Each row of a before or after table is a point. One or more steps were done to the points. Then noise was added and the rows were shuffled. The steps act on how far a point lies along the listed directions, d1 being the first. Name the steps. A step turns or swaps two directions, mirrors them in a line or flattens them onto one, adds a multiple of one to another, or multiplies one. Angles are multiples of 10 degrees, from the lower direction toward the higher: turns from -170 to 170, lines from 10 to 170 but not 90. Use the fewest steps. Two steps may share a direction if one is a turn and the other turns, adds or multiplies; they go together, in the order done. Otherwise the lowest direction goes first.
In the rows, zero is written as 128.

Directions:
(1): 106, 196, 123
(2): 194, 150, 141
(3): 142, 128, 58
Before:
161, 164, 219
163, 187, 118
68, 131, 118
140, 158, 107
160, 199, 137
59, 148, 138
135, 109, 118
204, 82, 148
86, 54, 132
140, 159, 207
97, 99, 191
118, 91, 157
142, 162, 117
92, 80, 205
After:
164, 82, 137
96, 102, 141
93, 52, 128
114, 188, 182
94, 83, 182
111, 119, 114
180, 89, 156
126, 171, 181
46, 162, 116
164, 197, 136
151, 150, 115
104, 95, 176
150, 159, 122
158, 191, 121
Steps: swap d1 and d2; multiply d3 by 0.7

Directions:
(1): 102, 205, 141, 136
(2): 159, 126, 204, 123
(3): 200, 156, 100, 133
(4): 128, 118, 134, 209
Before:
114, 140, 126, 152
86, 142, 122, 163
216, 104, 171, 87
105, 92, 142, 222
81, 144, 159, 183
116, 79, 134, 120
169, 105, 210, 100
181, 83, 189, 120
213, 116, 157, 88
177, 93, 171, 85
90, 128, 132, 202
106, 127, 123, 195
110, 144, 125, 192
After (13 x 4):
92, 149, 201, 126
110, 140, 172, 100
139, 134, 196, 109
124, 117, 191, 103
161, 159, 213, 126
119, 130, 160, 116
156, 139, 80, 198
158, 172, 114, 138
124, 139, 213, 104
171, 100, 75, 205
135, 127, 106, 222
176, 133, 113, 208
171, 94, 66, 190
Steps: mirror d1 and d3 in the line at 130 degrees; swap d2 and d4

Directions:
(1): 85, 130, 171, 144, 108, 52
(2): 70, 141, 100, 52, 119, 131
Before (14 x 6):
138, 143, 142, 157, 112, 107
165, 130, 111, 126, 131, 184
94, 139, 167, 139, 124, 103
223, 122, 121, 174, 130, 193
133, 142, 131, 130, 121, 117
204, 108, 116, 183, 143, 211
180, 125, 110, 149, 153, 176
118, 122, 105, 125, 128, 135
201, 131, 130, 194, 141, 165
141, 132, 152, 140, 142, 106
140, 134, 135, 149, 132, 124
88, 139, 160, 143, 128, 69
92, 133, 129, 99, 127, 139
88, 134, 127, 101, 135, 161
After, 14 rows:
145, 130, 138, 155, 135, 123
116, 122, 103, 121, 129, 138
142, 130, 157, 144, 141, 102
176, 131, 104, 125, 136, 197
231, 105, 109, 196, 151, 230
197, 124, 105, 154, 159, 191
224, 128, 131, 212, 146, 175
87, 140, 174, 139, 122, 90
78, 139, 169, 147, 124, 50
132, 143, 132, 131, 121, 113
82, 137, 122, 89, 134, 165
249, 117, 118, 189, 137, 212
139, 142, 148, 163, 109, 102
84, 134, 126, 90, 124, 139
Steps: multiply d1 by 1.3; multiply d2 by 1.3

Directions:
(1): 140, 148, 118, 99, 195, 58, 106, 81
(2): 150, 159, 162, 133, 154, 103, 102, 223
Before, 11 rows:
114, 88, 119, 163, 56, 209, 144, 132
172, 139, 136, 118, 141, 111, 104, 179
109, 127, 132, 132, 109, 158, 127, 134
145, 155, 154, 124, 174, 61, 92, 183
126, 130, 94, 109, 119, 135, 144, 104
116, 107, 123, 112, 101, 162, 136, 100
146, 162, 149, 109, 174, 86, 91, 223
137, 119, 100, 107, 161, 96, 137, 73
147, 164, 124, 126, 158, 94, 101, 129
109, 101, 129, 140, 109, 181, 155, 118
132, 144, 159, 118, 156, 88, 113, 196
After (11 x 8):
156, 177, 139, 128, 170, 83, 89, 171
156, 170, 171, 126, 187, 49, 82, 229
150, 137, 118, 111, 176, 82, 123, 128
127, 130, 96, 111, 120, 134, 143, 107
103, 118, 122, 131, 101, 165, 134, 105
136, 148, 165, 120, 160, 85, 108, 211
98, 87, 113, 139, 97, 191, 167, 74
93, 57, 87, 159, 31, 232, 169, 42
111, 99, 115, 112, 95, 168, 143, 78
153, 170, 158, 110, 181, 79, 84, 249
175, 140, 139, 119, 144, 108, 101, 187
Steps: add 1 times d1 to d2
